Each row of a before or after table is a point. One or more steps were done to the points. Then noise was added and the rows were shuffled. The steps act on columns, c1 being the first. What was done? A step turns or swaps two columns, mirrors them in a line or flattens them onto one, adds a multiple of one to another, or multiplies or shifts one. Angles are multiples of 10 degrees, from the lower column toward the higher: turns from -170 to 170, lines from 10 to 170 but not 90. Use the fewest steps. Two steps may share a column if one is a turn and the other turns, adds or multiplies; they go together, in the order done. Otherwise the lowest column goes first.

Before, 11 rows:
0: -33 -17
1: -32 -33
2:  26 -24
3: 115 -34
4: -37  19
5: -20  39
6: -12 -39
7:  -2 -12
8: -20 -39
9: -26  -7
10: -39  17
After:
0:  38  -1
1: 108 -43
2: -42   7
3: -14  35
4:  10  39
5:   7  10
6: -15  19
7:  16  35
8:  -3  46
9: -40  11
10: -40 -18
Steps: mirror c1 and c2 in the line at 160 degrees

Before (9 x 4):
0:  48 -25 -35 -13
1: -46  32  -3  24
2: -28 -39 -17 -16
3: -89  13 -44  37
4: -58  54   9 -55
5: -24 -12   4   8
6: -32  28  -3 -37
7: -68  60 -32  12
8:  32  32   9 -10
After (9 x 4):
0: -26 -40 -23  32
1: -28  -9   4  57
2: -67  68 -29  59
3:  45 -21 -34  36
4: -57  51  11  -5
5: -98  13 -47  77
6: -43  34  -4  73
7:  32  33  12  41
8: -33  31   2  14
Steps: shift c4 by 50

Before, 11 rows:
0: -58 -18  48  -4  33  61  19   3   4
1: -31 -34  75  17  21  36 -54 -36 -17
2: -10 -38  29  65 -25  -2  41  66  53
3:  15  19  52  83  47  64 -19 -12 -15
4:  20  63  50   0 -30  37 -56   8 -25
5: -35  32  34   0  17  59  36 -22 -15
6:  43 -49  43  12  35  36  40  59  36
7:  24 -20  19  11  15  53  -5 -33  51
8:  17  74 -28  -6  -3 -23  39 -25 -23
9: -40 -38 -24  -6  27  47 -55  97   7
10:  25  30  70  12  37 -19  27   3  55
After, 11 rows:
0: -24 -29  28 -61 -25  17  42  66   1
1:  19 -40  75 -33  21  22 -53 -36  -1
2: -42 -52  42  10  35  30  40  60  -1
3:  39 -49 -25 -13  27  27 -55  98  -1
4: -15  30  48  11 -28 -19 -58   9  -1
5:  30  -3  33 -19  18   1  35 -20   1
6: -27  31  70   2  37 -17  27   4   0
7: -53 -13  51 -66  46  10 -18 -13  -1
8:  51 -40  49 -25  33  24  20   3   0
9: -11  65 -27  12  -1 -37  40 -25   0
10: -27 -38  20   2  15  22  -4 -32   2
Steps: turn c1 and c4 by 150 degrees; flatten c2 and c6 onto the line at 150 degrees; multiply c9 by 0

Before:
0: -55 -16 -31 -31  27  27 -26  16 -18 -33  30  15
1: -43  38 -54  30  30  -5 -44  24   6  54  42   7
2:  42  31  -2  23 -15  25 -44 -83 -52  54 -28 -76
3: -36   5 -47  62  10  18 -71 -12 -72  65 -11  28
4:  11  52  31  75 -17  52 -16 -44 -50  36 -30 -69
5: -18 -17 -63 -19  44  51  23   1   7  -8  -7  41
6:  10 -61 -46 -10  12  31  23  39  -8 -20  22  -9
7:  41  60   2  11 -58  51 -12 -34 -71  51 -11 -36
8:   6 -30  12 -31 -34  -8  62 -12  -2 -26 -58 -34
9: -15 -30 -61 -18 -46  49  19  -2  18 -41 -22 -26
10:  -3 -51  26 -40 -43  56  37 -12  35   9 -14 -35
11: -30   3 -48  57   6   4 -16 -50 -45  21  44  33
After (12 x 12):
0: -38 -58 -47   8  36  11 -43  -8  57  62 -70  31
1: -12   5 -60 -29  -1  52  32   0 -30 -42   6 -28
2: -30 -18 -46  62  29  -8 -16 -36  43  29 -37  35
3:   4   9  29 -26  -7  68  65 -12 -39   5  32 -38
4: -15  11 -62 -13 -15  40  26   0   6  -9  18  44
5:  43 -22  -1 -21  39  49 -50 -57  39  52 -32 -76
6:  43  21   3  -4  54  58 -62 -26  40  53  -9 -39
7:   9  44  11 -61  14   0  55  -6  -8 -27   9 -35
8: -46 -25 -52  47 -11  -8 -55  18   3  57 -13   8
9:  15  -6 -47  21  -1  34  66  25   6 -18  15  -6
10: -55 -25 -34  17   5  27  -6   5  21 -30  36  15
11:   9   9  29  -4  37  71 -51 -33  35  34 -82 -65
Steps: turn c2 and c7 by -60 degrees; turn c4 and c11 by -70 degrees; multiply c5 by 0.4; turn c5 and c9 by 140 degrees; add -0.3 times c12 to c6; multiply c8 by 0.7

Before, 9 rows:
0:   9 -52  14 -35 -31  32 -56  20   0 -18 -32  -2  23 -30   8  22  25   0
1:  21 -26 -56  -9  -9 -17 -28  -3 -76   2 -18  10 -28   7  10 -12  -8 -13
2:  -6   8  26 -54 -22 -26 -59 -41 -27 -42 -59 -14 -17 -31  87  17   0  67
3:  30 -30 -10  24 -46  48 -52 -35   7  67 -21 -60  25  17  46  41  37 -24
4:  20 -50  18  39 -76   5  30  -5  -8  10  29  49  20 -76  11  20  33 -12
5: -21 -38 -22  38 -62  -7 -57 -14   7  15 -68 -16   3 -10  33   4  -6  -6
6:  14 -17   3   1   8   5 -31  18  25 -46  26  32  -4  -5 -26 -99  43  15
7:  59  20 -15  -5 -15 -10   4 121  16  34 -28 -31   3 -18 -15  15 -60  12
8:  -7 -54  -5 -24  61 -36  21  18 -30  22  83 -11  43   2   8   6 -16  33
After, 9 rows:
0:  20 -52  26  39 -75  11 -18  -4  -7  11  29  48 -33 -53   4  20  33 -11
1:  12 -17  -7   1   8 -15  23  19  24 -45  25  32  19  -4 -21 -98  43  15
2:  -7 -53  -6 -24  62 -17   2  19 -31  23  84 -10 -48   2  35   6 -17  31
3:  30 -29 -39  22 -44  65  59 -35   7  67 -21 -59   5  13  -6  41  38 -23
4:  21 -26 -62  -9  -9  -5   9  -2 -76   1 -18  10  38   4  20 -11  -9 -14
5: -20 -38 -47  38 -63  21  52 -14   8  14 -68 -17  27  -6  26   3  -7  -5
6:  57  22 -14  -5 -13 -18  -1 121  17  36 -28 -30  -4 -14  -1  15 -60  12
7:   8 -53 -17 -32 -29  27  59  20   0 -18 -32  -2   8 -22 -20  21  27   0
8:  -6   9   4 -55 -22  51  41 -41 -27 -42 -57 -14  44 -22  78  16   0  65
Steps: turn c7 and c13 by -150 degrees; add -0.5 times c7 to c3; turn c6 and c15 by -50 degrees; multiply c14 by 0.7

Before (8 x 24):
0:  -8   7  62 -18  55 -14  33 -22 -16   6 -54  64 -25 -28 -11  39 -14   6 -56  17  55 -33   1  13
1:  26  -7  32   0 -16 -29   7  11  -6 -13  29  15 -16  34 -25  15   8  -3   7  55  14 -37  32   8
2:  -2  26  -4   0 -18  15  43 -25  -1   9 -43   0 -37   5 -45  17 -21   8  24  22  -7 -27 -45  23
3: -29  29  -4  19  28   2  16  35 -11  40 -17  19 -36 -14  20  19  37 -67   4 -32  20 -30 -82  23
4: -16 -34   9 -42  16   8  -4  -8  -1  -8 -16   6   2 -25 -32  29   1 -32  30 -22 -33 -12  26  19
5:  43 -10  40  52  48 -11  14  -6  18  38   2  32 -17  11 -32 -34 -18  27 -12   2  16  14   0 -39
6:  32   7  25 -13  25   3  21  37 -37 -38  -6  26  19  -5  43 -27   6 -21  50 -43   5  10   2  42
7:  10 -52  20 -24  46  20  17 -43 -26 -12  24  -4   8 -26 -12 -40 -16 -76 -32  19  30 -93 -10  10
After, 8 rows:
0:   32   -5   25  -15   26    4   20   37  -37  -36   -6   26  -14  -13  -43  -81  -10   10   49  -42  -18   11    2   41
1:   10   44   19  -24   45   20   16  -43  -26  -11   24   -3  -27    6   11 -120   33   24  -33   17  -78  -93  -11   10
2:   -2  -33   -5    0  -18   15   43  -26   -2    9  -43   -1   22   30   44   51   11    1   24   23   10  -28  -45   23
3:  -15   32    9  -41   16    8   -4   -8   -2   -8  -15    6  -22   10   32   87   13   45   30  -21   -3  -14   27   18
4:   26   10   31    0  -16  -28    7   11   -7  -13   29   15   38   -4   25   46   -5   -8    7   54  -12  -38   31    8
5:   -8  -12   62  -17   55  -15   32  -22  -15    6  -54   65  -12   36   12  118   11  -46  -57   17  -30  -32    1   14
6:   43    4   41   52   48  -12   13   -7   17   38    1   31   19   10   32 -102   20  -30  -11    3   10   13   -1  -38
7:  -28  -14   -5   19   28    2   16   34  -10   40  -18   19    6   38  -20   57  -44   28    3  -32  -64  -29  -81   24
Steps: turn c2 and c17 by -160 degrees; turn c13 and c14 by -120 degrees; multiply c15 by -1; multiply c16 by 3; turn c18 and c21 by 130 degrees
